Each row of a before or after table is a point. One or more steps were done to the points. Then noise was added and the rows were shuffled. The steps act on columns, c1 being the first. Write out the steps. A step turns or swaps two columns, mirrors them in a line or flattens them onto one, adds a multiple of one to another, or multiplies or shifts one. Angles are multiples of 10 degrees, from the lower column toward the higher: turns from -170 to 170, lines from 10 to 170 but not 90. Use the fewest steps. Two steps may share a column if one is a turn and the other turns, adds or multiplies; they go together, in the order done. Otherwise the lowest column goes first.

Before, 10 rows:
0:  0.106  0.011 -0.019
1: -0.015 -0.028 -0.002
2: -0.009  0.036 -0.058
3: -0.009  0.002 -0.071
4: -0.016  0.046  0.046
5:  0.073  0.029  0.030
6:  0.070 -0.013  0.020
7: -0.027  0.054 -0.014
8:  0.074 -0.056  0.015
9: -0.019 -0.001 -0.048
After:
0:  0.030 -0.004 -0.001
1:  0.002  0.009 -0.071
2: -0.029  0.025 -0.058
3: -0.031  0.037  0.046
4: -0.065 -0.048  0.027
5: -0.033  0.050 -0.011
6:  0.012 -0.093  0.016
7:  0.010  0.018 -0.051
8: -0.063 -0.088 -0.019
9: -0.023 -0.065  0.018
Steps: mirror c1 and c2 in the line at 120 degrees

Before (9 x 9):
0:  0.054 -0.024 -0.010 -0.059  0.059 -0.072 -0.062  0.065  0.037
1:  0.039  0.075  0.018  0.030  0.026 -0.025  0.011 -0.002 -0.046
2: -0.070  0.029  0.054  0.038  0.003  0.015 -0.065 -0.030  0.012
3:  0.078  0.083  0.022  0.032 -0.044 -0.011 -0.057  0.053  0.016
4:  0.012  0.047  0.065  0.036 -0.066  0.040 -0.001 -0.030 -0.030
5:  0.032  0.081 -0.012 -0.006 -0.010  0.029 -0.003  0.037 -0.024
6:  0.067  0.033 -0.011 -0.038  0.031 -0.037 -0.062  0.084 -0.088
7:  0.066 -0.017 -0.055 -0.002  0.059 -0.036 -0.067  0.012  0.008
8: -0.054  0.008 -0.021  0.022 -0.020 -0.055 -0.037 -0.070  0.032
After (9 x 9):
0:  0.085 -0.040  0.000  0.017  0.061 -0.011  0.058  0.033 -0.009
1: -0.033  0.060 -0.058  0.017 -0.065 -0.011 -0.024  0.032  0.019
2:  0.018  0.029 -0.039  0.037  0.026 -0.075 -0.038  0.028 -0.013
3: -0.089  0.029  0.004  0.038  0.003 -0.013  0.051  0.041  0.033
4:  0.058 -0.007 -0.034 -0.029  0.031 -0.048  0.014  0.080 -0.109
5: -0.027 -0.036  0.052  0.016 -0.020 -0.044  0.033  0.018  0.076
6:  0.048  0.044 -0.065  0.020 -0.045 -0.070  0.064  0.011 -0.044
7:  0.032  0.073 -0.011 -0.010 -0.009 -0.042 -0.004  0.008 -0.043
8:  0.049 -0.070 -0.028 -0.041  0.061 -0.029  0.083 -0.004 -0.047
Steps: mirror c1 and c3 in the line at 160 degrees; turn c2 and c6 by -50 degrees; add 0.3 times c5 to c4; turn c8 and c9 by -70 degrees; turn c7 and c8 by -140 degrees

Before (9 x 14):
0: -0.020  0.004  0.012  0.002  0.031  0.047  0.006 -0.037 -0.040 -0.062  0.087  0.037 -0.065  0.044
1:  0.010 -0.013 -0.019 -0.058 -0.024 -0.059  0.045 -0.014  0.023  0.000  0.045 -0.069 -0.010 -0.025
2: -0.020 -0.043  0.042 -0.052 -0.010 -0.004 -0.079  0.056 -0.025  0.045 -0.066  0.017 -0.017 -0.096
3:  0.021  0.008 -0.016  0.027 -0.010 -0.011 -0.076  0.035  0.040  0.036 -0.051  0.028 -0.043 -0.094
4:  0.020 -0.040 -0.015  0.017 -0.003  0.013 -0.024 -0.023 -0.046  0.024  0.093  0.060 -0.126  0.102
5: -0.014 -0.015 -0.027 -0.015 -0.059  0.038 -0.060  0.022  0.004  0.067 -0.023 -0.002 -0.011 -0.112
6: -0.020 -0.024 -0.018 -0.034 -0.025 -0.028  0.021 -0.052  0.032  0.022  0.001  0.011  0.006  0.017
7: -0.052  0.011 -0.073 -0.022 -0.031 -0.072  0.026 -0.067 -0.006 -0.019  0.026 -0.024 -0.062 -0.016
8: -0.016 -0.058 -0.010  0.001  0.008  0.011  0.012  0.059 -0.023  0.027 -0.042  0.021 -0.001 -0.103
After, 9 rows:
0: -0.006 -0.016  0.053 -0.018  0.035 -0.056 -0.065  0.023  0.002  0.044 -0.013  0.014 -0.019 -0.117
1:  0.029  0.007 -0.058  0.005  0.047  0.026  0.007 -0.037 -0.039 -0.028 -0.063  0.028  0.086  0.044
2:  0.015 -0.041  0.050 -0.045 -0.002 -0.015 -0.083  0.056 -0.024 -0.008 -0.014  0.030 -0.065 -0.100
3:  0.034  0.013  0.030  0.035 -0.014 -0.010 -0.072  0.030  0.042  0.026 -0.042 -0.017 -0.048 -0.092
4: -0.065 -0.015  0.001 -0.059 -0.057 -0.027  0.045 -0.017  0.021  0.016 -0.005 -0.021  0.038 -0.026
5: -0.037  0.013 -0.033 -0.022 -0.076 -0.029  0.022 -0.069 -0.004  0.044 -0.059  0.050  0.028 -0.017
6:  0.065 -0.039  0.019  0.014  0.012 -0.004 -0.028 -0.023 -0.039  0.018 -0.125 -0.012  0.094  0.104
7:  0.019 -0.060  0.022 -0.002  0.009  0.008  0.016  0.053 -0.023  0.020  0.002  0.025 -0.045 -0.103
8:  0.005 -0.030  0.015 -0.036 -0.026 -0.026  0.025 -0.051  0.032  0.020  0.008  0.020  0.003  0.013
Steps: turn c1 and c12 by -80 degrees; multiply c3 by 0.7; turn c3 and c10 by -70 degrees; swap c5 and c6; swap c11 and c13

Before, 11 rows:
0:  0.071 -0.025  0.006  0.051 -0.025  0.060  0.067 -0.046  0.062 -0.012  0.037 -0.074 -0.094  0.036 -0.028 -0.029 -0.071 -0.016 -0.011  0.021  0.014 -0.072  0.099  0.075 -0.044  0.009 -0.023  0.025 -0.037 -0.065 -0.072 -0.008
1: -0.045 -0.046  0.033 -0.050 -0.119  0.092  0.078  0.009  0.065  0.045  0.063 -0.064  0.036  0.066 -0.047 -0.094 -0.020 -0.063  0.067  0.075  0.056  0.009  0.092  0.049 -0.027 -0.024 -0.059 -0.029 -0.079 -0.060  0.013  0.069
2:  0.034  0.026  0.051 -0.023  0.021 -0.043 -0.019 -0.020  0.019  0.022  0.009  0.046  0.003  0.109 -0.044  0.086  0.050  0.030  0.012  0.019  0.080 -0.064 -0.017 -0.012  0.017 -0.001 -0.080  0.013 -0.052  0.010  0.013  0.062
3:  0.054  0.018  0.058 -0.040 -0.049 -0.029 -0.012  0.037 -0.046  0.034  0.016  0.056  0.038 -0.022  0.059  0.003  0.052  0.033  0.025  0.029  0.069 -0.003 -0.023 -0.013  0.001  0.000 -0.021 -0.020 -0.028  0.038 -0.009 -0.012
4: -0.023  0.042  0.107 -0.067  0.040 -0.060 -0.036  0.025 -0.005 -0.006 -0.042  0.020  0.045 -0.059  0.039 -0.033  0.018 -0.017  0.067  0.028  0.054 -0.023 -0.033  0.008 -0.013 -0.009  0.001  0.010 -0.023  0.011  0.008  0.051
5:  0.020  0.019  0.069 -0.045 -0.035  0.034 -0.010  0.021  0.005  0.024  0.022 -0.010  0.056  0.015  0.080 -0.006  0.017 -0.060  0.048  0.020  0.033 -0.012 -0.048  0.019 -0.085 -0.021  0.033 -0.028  0.004  0.011  0.018  0.043
6:  0.086 -0.077 -0.033  0.039 -0.036  0.076  0.071 -0.080  0.057 -0.056  0.071 -0.033 -0.016  0.001 -0.048 -0.029 -0.033 -0.055  0.009  0.069 -0.030 -0.080  0.059  0.086 -0.068  0.022  0.026  0.042 -0.086 -0.088 -0.031 -0.090
7: -0.003  0.074  0.038 -0.092 -0.035  0.008 -0.003  0.041 -0.008  0.013  0.001  0.043  0.051 -0.032  0.038  0.044  0.016  0.034  0.053  0.031  0.000 -0.052 -0.008 -0.013 -0.008 -0.033 -0.006 -0.033 -0.021  0.062  0.044  0.078
8:  0.018  0.009  0.005  0.026 -0.030  0.033  0.043 -0.086 -0.011 -0.042 -0.009  0.021 -0.023  0.043 -0.043  0.081  0.016  0.011 -0.015  0.001  0.074  0.003 -0.031 -0.032  0.033  0.005 -0.079 -0.004 -0.066 -0.017 -0.019  0.045
9:  0.012 -0.001  0.084 -0.052 -0.065 -0.048 -0.038  0.022 -0.069  0.005 -0.027  0.013  0.017 -0.015  0.033  0.035  0.046 -0.016  0.013  0.029 -0.015 -0.013  0.011  0.012 -0.057  0.004  0.014 -0.026 -0.034  0.023  0.049  0.049
10:  0.031  0.000  0.063 -0.053 -0.003  0.003 -0.042  0.048 -0.042  0.023 -0.019  0.034  0.059 -0.012  0.008 -0.007  0.012 -0.030 -0.001  0.098 -0.013 -0.017 -0.022 -0.036 -0.019 -0.031  0.008 -0.051  0.021  0.067 -0.001  0.056
After, 11 rows:
0: -0.016  0.069  0.109 -0.064  0.035 -0.061 -0.032  0.020 -0.004 -0.008 -0.039  0.021  0.047 -0.060  0.040 -0.031  0.018 -0.017  0.071  0.028 -0.050  0.014 -0.037  0.007 -0.012 -0.012  0.004  0.007 -0.021  0.045  0.006  0.048
1:  0.118 -0.126 -0.038  0.039 -0.032  0.073  0.069 -0.082  0.055 -0.056  0.073 -0.035 -0.018  0.004 -0.046 -0.031 -0.030 -0.052  0.015  0.070  0.068 -0.039  0.061  0.081 -0.069  0.020  0.025  0.042 -0.088  0.150 -0.030 -0.087
2:  0.074 -0.042  0.003  0.052 -0.020  0.062  0.068 -0.050  0.059 -0.013  0.036 -0.075 -0.092  0.034 -0.031 -0.035 -0.070 -0.016 -0.010  0.021  0.021 -0.030  0.107  0.074 -0.040  0.007 -0.026  0.021 -0.037  0.151 -0.072 -0.013
3:  0.021  0.043  0.052 -0.022  0.019 -0.043 -0.018 -0.025  0.016  0.023  0.012  0.042  0.005  0.108 -0.042  0.086  0.047  0.031  0.013  0.021 -0.073 -0.023 -0.018 -0.012  0.020  0.002 -0.078  0.012 -0.055  0.076  0.009  0.065
4:  0.014  0.003  0.059 -0.058 -0.001  0.000 -0.040  0.048 -0.044  0.022 -0.022  0.027  0.061 -0.013  0.007 -0.009  0.016 -0.033 -0.005  0.100 -0.026  0.027 -0.022 -0.040 -0.019 -0.031  0.009 -0.051  0.023 -0.159  0.001  0.052
5:  0.003  0.001  0.083 -0.056 -0.065 -0.049 -0.038  0.022 -0.066  0.009 -0.027  0.020  0.013 -0.015  0.030  0.035  0.040 -0.018  0.013  0.026 -0.002  0.026  0.009  0.013 -0.056  0.004  0.017 -0.025 -0.037 -0.066  0.050  0.043
6:  0.030  0.028  0.057 -0.036 -0.048 -0.028 -0.017  0.035 -0.049  0.037  0.019  0.054  0.037 -0.026  0.055  0.001  0.052  0.036  0.028  0.032 -0.079  0.037 -0.022 -0.017  0.004 -0.002 -0.020 -0.016 -0.024  0.000 -0.011 -0.012
7: -0.017  0.122  0.047 -0.095 -0.036  0.010 -0.005  0.045 -0.015  0.006  0.004  0.042  0.058 -0.036  0.039  0.049  0.013  0.032  0.052  0.031 -0.029 -0.012 -0.011 -0.012 -0.011 -0.030 -0.004 -0.036 -0.024 -0.131  0.040  0.079
8:  0.046  0.011  0.001  0.026 -0.028  0.034  0.045 -0.089 -0.010 -0.046 -0.013  0.023 -0.019  0.044 -0.042  0.085  0.022  0.010 -0.018  0.000 -0.054  0.047 -0.036 -0.032  0.032  0.003 -0.078 -0.010 -0.071  0.129 -0.013  0.048
9:  0.005  0.029  0.071 -0.046 -0.032  0.029 -0.006  0.021  0.007  0.029  0.026 -0.008  0.059  0.011  0.085 -0.005  0.018 -0.061  0.048  0.018 -0.037  0.025 -0.044  0.018 -0.090 -0.023  0.031 -0.032  0.008  0.016  0.017  0.044
10: -0.077 -0.075  0.034 -0.055 -0.119  0.096  0.076  0.009  0.063  0.043  0.061 -0.067  0.039  0.073 -0.047 -0.096 -0.018 -0.059  0.067  0.073 -0.018  0.053  0.093  0.051 -0.025 -0.026 -0.061 -0.029 -0.083  0.199  0.008  0.065
Steps: add -0.7 times c10 to c1; multiply c2 by 1.6; turn c21 and c30 by 150 degrees; multiply c30 by 2.5; shift c22 by 0.040
